Each row is a point. Each copy is the shape, with its points in the same order, turned, moved and blurred by noise. Say if it was mirrored as well.
(in the rows, 128 means zero)

Shape (8 x 2):
[[147 124]
 [ 96 134]
 [153 125]
 [ 78  97]
 [137 131]
 [197 111]
 [125 174]
 [ 94 147]]
Copy 1 (8 x 2):
[[150 128]
 [100 130]
 [160 130]
 [ 89  93]
 [143 134]
 [206 121]
 [125 172]
 [ 94 143]]
Copy 1 is: only turned
Copy 2 (8 x 2):
[[143 123]
 [ 87 126]
 [152 127]
 [ 85  83]
 [132 128]
 [197 124]
 [113 169]
 [ 91 133]]
Copy 2 is: only turned

Shape (7 x 4):
[[107 135 174  92]
 [171 158  84  74]
 [106  92 159  99]
 [142 110  92 118]
 [110 119 145 144]
 [121 110 144 159]
 [ 83 118  96 161]]
Copy 1 (7 x 4):
[[112 156 181 125]
 [218 163 151 120]
 [119 117 185 145]
 [177 111 128 148]
 [113 125 123 143]
 [108 109 124 138]
 [129 123 106 197]]
Copy 1 is: mirrored
Copy 2, 7 rows:
[[114 165 167 114]
 [189 168  83  99]
 [139 154 180 150]
 [175 128 114 150]
 [120 115 148 144]
 [129  96 150 145]
 [115 109 107 186]]
Copy 2 is: mirrored

Shape, 14 rows:
[[121 163  50 101 148 159  99 117]
 [125 109 158 140 189 139 139 116]
 [ 78 143  91 147 130 145 116 120]
 [122 122 124  61 131 136 113 126]
 [103 132  71 110 146 151 131 130]
 [190  93 139 141 139 106 143 105]
 [161 161 157 147 161 143 121 125]
 [115 139 150 161 140 134 130 126]
 [115 112 148 138 149 125  96  97]
 [ 86 140  99  75 117 163 140  88]
 [125 189  39 105 135 163 123 184]
 [130 119  97  58  93 136 122 120]
 [121 123 138 146 154 122 113 137]
 [159 140 153 130 179  70 143 107]]
Copy 1, 14 rows:
[[198 166  66 168 112 158 130 126]
 [147 106 145 142 198 162 145 137]
 [133 155 105 175 122 137 163 117]
 [172 144 125  92 123 162 127 123]
 [170 142  85 153 126 161 161 123]
 [124  89 100 113 201 109  99 138]
 [136 152 133 153 184 150  93 168]
 [114 141 134 161 163 144 134 149]
 [140 116 154 157 156 136 113 104]
 [153 176  89 119 122 171 160  79]
 [199 173  50 159  94 157 151 184]
 [154 146  85  74  95 140 122 102]
 [137 123 142 160 148 139 133 142]
 [158 126 142 120 213  85 136 156]]
Copy 1 is: mirrored
Copy 2 (14 x 8):
[[168 187  61 136 104 110 134 109]
 [118 130 136 131 182 124 141  71]
 [107 152  88 146 109 135 138 124]
 [144 125  97  64 128  96 128  91]
 [135 153  77 132 113 100 153 109]
 [180  93 150 118 184 134 155 117]
 [157 158 165 132 145 132 117  93]
 [109 136 154 139 140 139 125 110]
 [122 124 114 119 163 148 102 109]
 [115 156  68  76 102 140 161 100]
 [170 190  86 159  56  59 143 107]
 [166 111  81  66  91 109 144 117]
 [122 130 134 137 149 121 115 110]
 [146 148 169 106 210 114 134 132]]
Copy 2 is: mirrored
Copy 3, 14 rows:
[[107 211  70 128 126 110 119 168]
 [157 135 153 112 138 132 175 158]
 [ 84 169 124 145  96 119 145 169]
 [107 158 104  85 134 159 103 131]
 [ 96 172  79 130 132 143 147 168]
 [168 117 114 125 142 101 152  91]
 [156 174 162 146 155 112 142 135]
 [121 143 165 147 129 120 155 141]
 [136 139 151 104 100 103 139 144]
 [ 90 204 106  96  98 168 141 131]
 [ 88 209  62 181 172 138 114 175]
 [101 161  80 106 127 157  93 105]
 [127 128 148 133 139 117 139 159]
 [134 133 157  94 179  82 171 108]]
Copy 3 is: mirrored
Copy 4 (14 x 8):
[[ 80 143  28 118 115 133 119 127]
 [160  87 119 121 152 157 143 112]
 [ 80 104  85 160 112 125 134 106]
 [132 117  87  85  74 131 132 143]
 [ 85 104  56 118 121 124 138 134]
 [137 136 156  78 169 119 129 126]
 [152 152 116 140 148 163 144 135]
 [126 115 130 156 131 139 149 121]
 [133 107 126 124 113 143 112  96]
 [ 84 111  68  93  71 142 167 108]
 [ 75 147  15 150 120 112 144 189]
 [ 93 129  91  72  67 112 138 147]
 [138 110 117 144 131 132 124 128]
 [189 140 123 108 154 104 147 103]]
Copy 4 is: mirrored

Shape:
[[152 146 109 117 134 122 102 140 107]
 [109 141 142 152 163 145 101 147 151]
 [149 144 132 162 107 120 154 107 106]
 [109 146 129 111 136 133 149  99 133]
 [127  48 123  96 166  55 119  96 130]
 [105  76 127  97  55 140 110 139 108]
 [181 143 140 109 164 153 151 124 118]
 [237 148 139 104 157 146 137 120 147]
 [120 108 141 108 122  46 153 105 108]
 [118  98 106 141 151 122 124 128 121]
 [142 112 132 118 161 121 121 199 172]
 [194 126 103 178  17  61 121 123 135]
 [113 130 133 113  67 138 112 107 120]
 [115 139 104 140 150 130 134 129 139]
 [156 133  93  95 148 147 140 104 123]]
Copy 1, 15 rows:
[[157 132  86 118 134 127 133 134 109]
 [124 138 125 148 149 145  82 145 131]
 [147 175 126 158 122 130 156  95 113]
 [101 145 126 116 144 138 142 102 130]
 [130  67 128 131 130  64 176 131 183]
 [113 118 147 117  60  82 129 123  72]
 [150 118  96 132 131 194 151 109 130]
 [197 119  90 115 102 206 148 107 163]
 [132 138 151 123 135  85 205 139 152]
 [110 116 104 160 129 104 134 128 133]
 [122 121 101 138 102 151 109 197 157]
 [205 225 112 134  48  65 155 117 121]
 [129 154 146 105  95 105 122 102  85]
 [104 147  95 140 136 130 119 126 133]
 [125 120  79 106 126 149 148  93 131]]
Copy 1 is: only turned
Copy 2:
[[147 147 111 107 116 135 148 129 107]
 [129 141 111 150 122 154 109 132 168]
 [152 142 141 147 104  99 168  88 134]
 [ 95 131 150 128 128 124 147 102 141]
 [137 101 127  72 183  64  90 112 131]
 [149  74 132  59  68 123 147 102 144]
 [155 148 158 138 143 171 145 102 106]
 [187 191 157 122 162 177 139  65  92]
 [142 118 157  82 155  58 159 121 150]
 [132 103 101 127 129 112 116 112 132]
 [171 130  89 107 162 175 124 119 181]
 [206 171  87  71  76  60 200  44 148]
 [126 124 144  81  64 123 155  94 143]
 [121 125 107 143 133 132 141 118 142]
 [112 121 128 112 145 151 145  94  85]]
Copy 2 is: only turned
Copy 3:
[[103  90 115 108 157 117 158 141 135]
 [100 121 142 151 193 148 123 146 112]
 [139  89 114 165 127 104 162 126 102]
 [124 141 154 136 139 121 166 117 112]
 [160 153 117  54 145  76  86 118  91]
 [117 120 131 126  71 126  94 144 172]
 [144  74 153 108 168 141 174 101 118]
 [164  49 153 104 203 111 175  93 151]
 [175 143 114  99 114  79 144 155  93]
 [114 124 103 117 149 127 116 113 102]
 [150 124 110 109 204 170 116 150 150]
 [167  71  53 181 117  35 139 155 180]
 [109 118 148 151  97 100 137 143 156]
 [111 135 112 139 163 133 149 117 111]
 [117 109 134  98 152 120 169  82 134]]
Copy 3 is: mirrored
Copy 4, 15 rows:
[[149 148 128 135 118  88 114 146 112]
 [ 85 149 108 154 121 138 109 165 136]
 [169 110 132 152 158 133 149 156 127]
 [106 117 117 119 152 127 156 137 106]
 [101  57 149  67 140  71  87 127 159]
 [148  78 112 148  82 127 115  65 115]
 [137 169 150 108 172 135 113 134 104]
 [168 201 167  75 157 137 119 143 136]
 [130  51 170 107 136  91 140 146 123]
 [114 111 116 143 144 100 104 132 145]
 [ 78 169 173 149 111 115  97 126 154]
 [233  94 150 148  85 113 180 142 197]
 [153  96 102 133  92 137 155 112 111]
 [105 138 114 144 145 104 139 142 138]
 [131 155 116  99 162 100 139 110 113]]
Copy 4 is: mirrored
